Each row is a point. The points of each table are mixes of a few directions, plus a little noise. How many directions does each table use, and how many do they share? Where both have some left over, give the other angles between the two spaces (their principal angles), to ten degrees, smallest first.

First:
[[  2   7 -34]
 [ -1 -18  27]
 [ -8  53 115]
 [  1   0 -24]
 [  3 -29 -38]
 [  3 -11 -46]]
Second:
[[  5  18  71]
 [  8   9  48]
 [-27   1 -71]
 [ 15 -27 -44]
 [-40  23 -38]
 [ 40 -25  34]]
Directions: first 2, second 2, shared 1; angles 50

First:
[[ 38 -22  25  40 -21  37  16  13]
 [-29   2  58  -8  60  -1 -19 -12]
 [  4  10 -23 -11   5  22  58   9]
 [-19  -3  25 -30  21 -23 -73   3]
 [ -9 -30  11 -18  89  50 -33 -21]
 [  8  18 -52  42 -85 -51  26 -18]
 [  7  25 -44 -15 -70 -36  25  24]]
Second (8 x 8):
[[  -7   -3    1   25    4    5    6    5]
 [  22  -16   12   -8  -29  -32  -35    1]
 [  48  -31   23   -3  -29  -23   -1    9]
 [  12   17  -14 -121   35  -23    9  -90]
 [  15  -17   10   24    3    3   25    4]
 [ -56   10  -13   56   11  -26  -59  -20]
 [ -44   13  -13   78   41   61   61   28]
 [   9   27   -6  -50  -36   35   -7   64]]
Directions: first 5, second 4, shared 2; angles 30, 90

First:
[[   2   20    3  -29   35    1    6  -28    0   16   25   -4]
 [   2   23    3  -31   38    0    5  -30    0   18   28   -5]
 [   4   38    5  -53   64    1   10  -52    1   29   49   -8]
 [   4   44    6  -63   77    0   12  -62    2   35   58  -10]
 [  -2  -27   -3   38  -47    0   -7   37   -1  -22  -35    7]
 [  -7  -71   -9   98 -121    0  -18   97   -2  -54  -91   16]
 [   1    4    1   -6    6    1    1   -6    1    3    5   -1]
 [  -1   -5    0    6   -8    0   -1    7    0   -4   -6    2]
 [   0   -1    1    1   -1    0    0    1    0   -1   -1    0]
 [  -2  -26   -4   35  -43    0   -6   35    0  -19  -32    6]]
Second, 8 rows:
[[ -3 -29  -4  41 -50   0  -8  40  -1 -23 -37   7]
 [  0   6   1  -7   9   0   1  -7   1   4   7  -1]
 [  2  17   2 -23  28   0   4 -22   0  13  21  -4]
 [  4  36   5 -50  62   0  10 -49   1  28  46  -8]
 [  3  24   3 -32  41   0   6 -32   1  19  30  -6]
 [ -5 -53  -7  74 -91   0 -14  73  -2 -42 -68  12]
 [ -4 -37  -5  51 -63  -1 -10  50  -1 -29 -46   8]
 [  4  38   5 -53  65   0  10 -52   1  30  49  -8]]
Directions: first 1, second 1, shared 1

First, 11 rows:
[[ 38  15  -5 -16 -98  24   0 -32   0  44   2  17  53 -28  17  18  69  18
  -45  37]
 [ 29  11  -4 -12 -74  17   0 -24   0  33   1  12  40 -21  13  14  53  14
  -34  28]
 [ -8  -4   1   3  23  -5   0   7   0 -10   0  -4 -12   6  -4  -3 -16  -4
   10  -8]
 [-18  -7   3   8  47 -11   0  15   0 -22  -1  -8 -26  13  -8  -9 -34  -9
   22 -18]
 [  4   2   0  -2 -10   2   0  -4   0   4   0   2   6  -3   2   2   7   2
   -5   4]
 [  9   3  -1  -3 -24   5   0  -7   0  10   0   4  13  -6   4   4  17   5
  -11   9]
 [ 10   4  -1  -4 -26   6   0  -8   0  11   0   4  14  -7   4   5  17   5
  -12   9]
 [-45 -18   7  19 121 -28  -1  39   0 -55  -2 -20 -65  34 -20 -22 -85 -22
   56 -46]
 [-13  -6   1   6  36  -8   0  12   0 -16  -1  -6 -19  10  -6  -7 -25  -6
   16 -14]
 [  8   4  -2  -3 -20   5   1  -7   0   9   0   4  10  -6   3   4  14   4
  -10   8]
 [-10  -4   2   4  26  -6   0   9   0 -12   0  -4 -14   7  -5  -5 -19  -5
   12 -10]]
Second (8 x 20):
[[  7  -9  15  37  21  17 -24  43  22 -37  14 -16 -13   8  22  23  13  11
  -31 -24]
 [ -7  20 -34 -44 -15 -20  26 -60 -23  36 -27  12  22  19 -31 -12   8 -12
   29  21]
 [ -6  11 -21 -15  -2  -8   6 -33  -8  12 -21  10  18  19 -22  -1  17  -6
    5  10]
 [ 20   7   1  -3  11   6   7  37  11 -20  29 -48 -30  16  41  26  -8  10
    5 -32]
 [ 16   2   8  -3   4   4   8  34   7 -12  29 -36 -28   1  36  14 -17   8
    9 -23]
 [-15 -16  14  22  -4   4 -18  -7   0   2 -14  38  17 -24 -23 -19   2  -4
  -17  20]
 [  3 -17  33  -5 -22  -2  13  22  -8  17  30   4 -22 -57  20 -29 -54   0
   24  10]
 [-18   2 -17  12   7  -1 -18 -37  -1   1 -39  36  36  19 -42  -2  39  -7
  -23  18]]
Directions: first 1, second 3, shared 0; angles 70
